Rows are points. Any point is a mix of the corners, with weights that add up to 1. It lies inside the corners' shape when no weight is negative. Is each point inside? If not, which corners have a negative weight?

Corners:
(1): [-4.1  1.3]
(2): [-2.2  2.6]
(3): [ 7.8 -1.6]
Points:
[-1.9  2.4] => inside
[-3.5  1.3] => inside
[2.4 0.5] => inside
[ 2.1 -0.1] => inside
[-7.2  2.4] => outside (3)
[-5.4  2.5] => outside (3)

Corners:
(1): [ 0.1  4.3 -2.1 -1.5]
(2): [-4.5  1.1 -3.1  2.0]
(3): [10.4 -2.4  2.2  8.6]
(4): [-0.6 -2.5  0.9 -1.0]
(5): [-2.9  6.3  2.0 -0.6]
Points:
[ 6.0 -1.6  0.3  6.0] => outside (5)
[-3.8  3.2 -2.0 -1.9] => outside (3)
[ 1.2 -2.7 -1.6  4.9] => outside (1, 5)
[-2.5  0.1 -1.5  2.3] => outside (1)
[-1.5  4.0  0.8 -0.5] => inside

Corners:
(1): [-2.6  1.6  0.1 -3.4 -3.0  3.3  1.7 -2.4]
(2): [ 7.8  6.1 -0.7 -0.1 -3.3  4.9 -6.0 -1.0]
(3): [-3.1 -1.3 -3.6  2.3 -3.7 -6.6 -6.9  0.9]
(4): [ 4.1  6.4 -6.8  4.2  0.1 -6.0 -2.3 -2.8]
(5): [-0.5 -2.5 -6.9 -2.0  0.5 -6.9 -4.0 -2.0]
(6): [-3.7 -1.9  5.3 -2.1 -0.4  5.0  9.6  5.7]
(7): [ 1.3 -6.4  3.0  5.8 -2.7 -3.3  5.7  3.7]
(8): [-0.3  3.7 -1.5  1.2  1.4  0.9 -6.1 -3.0]
(9): [-0.7 -5.6 -2.5  0.1 -1.1  4.2  2.3  3.5]
Points:
[ 0.6  0.9 -2.6  0.0 -1.0  0.8 -1.4  0.1] => outside (7)
[ 3.3  1.3  0.9  1.6 -1.8  2.8  5.9  1.8] => outside (3, 5, 8)
[-0.8 -0.6 -4.1 -1.2 -1.8 -0.1 -1.8  0.9] => outside (7, 8)
[ 2.7  1.1 -0.8  0.1 -2.0  3.0 -1.4  0.9] => inside

Corners:
(1): [ 2.0  0.5 -3.3 -2.2 -0.3 -1.0  2.5  2.6  5.3 -8.4 -8.6]
(2): [-5.5 -1.4 -0.3  7.9  5.3  4.9 -4.7  3.4 -9.4  0.2  8.9]
(3): [ 9.9 -0.2  2.9 -4.4  4.5  3.5  2.0 -8.2 -4.1  1.6 -1.2]
(4): [ 0.7 -9.0  0.6  3.8 -1.6  1.7 -5.4  6.3  1.2  4.9 -3.0]
(5): [-2.0 -6.4  1.5  4.2 -2.4  6.1 -0.7  2.2 -7.0  6.9 -0.5]
(6): [-0.4 -2.8 -1.4  1.8 -7.1 -6.0 -3.8 -1.1 10.5 -8.0 -2.8]
(7): [ 0.5  9.3 -0.5  2.6  5.1 -1.5  3.9 -0.8 -0.4 -2.7 -1.5]
(8): [ 2.3 -3.4 -0.6 -2.3 -3.7  4.6 -8.7 -1.1 -5.6  3.4 -1.2]
(9): [-0.9 -5.1 -1.8 -1.8 -2.3 -4.0 -6.7  1.0 -3.8  3.3 -7.7]
(10): [-3.8 -0.6  1.3 -8.0 -1.7  0.2  5.3  3.7  2.1  2.9  2.5]
(11): [-1.2 -1.7 -3.7  4.2  0.8  2.8 -0.4 -2.1  3.6  5.2 -2.3]
(12): [ 4.5  1.4 -0.3 -0.4  1.5 -0.7  4.5 -0.5 -2.2  5.3  2.3]
Points:
[ 1.7 -1.6 -0.3 -0.1  0.5  0.0  0.7  0.1  1.1  0.4 -2.3] => outside (8)
[ 1.6  0.6  0.2 -1.4  0.9  1.1 -0.9 -1.4 -4.6  0.6  0.4] => outside (4, 11)
[ 0.5  1.7 -0.7  0.7  1.4 -0.9 -0.3 -0.1 -1.4  0.4 -2.5] => inside
[ 2.4 -4.6  0.5 -1.1 -1.2  2.1 -2.8  0.2 -2.6  2.3 -1.5] => outside (7, 11)
[ 0.0 -2.1 -0.7  1.3 -1.3  0.1 -1.8  0.9  1.9 -1.2 -2.9] => outside (12)
[ 0.9 -1.7 -0.7  0.8 -1.1 -0.4 -1.2 -0.9  1.8 -0.3 -1.1] => inside
[ 2.0  0.4  0.4  0.3  2.2  3.7 -0.5 -0.2 -3.8  2.5  0.4] => outside (6, 9)
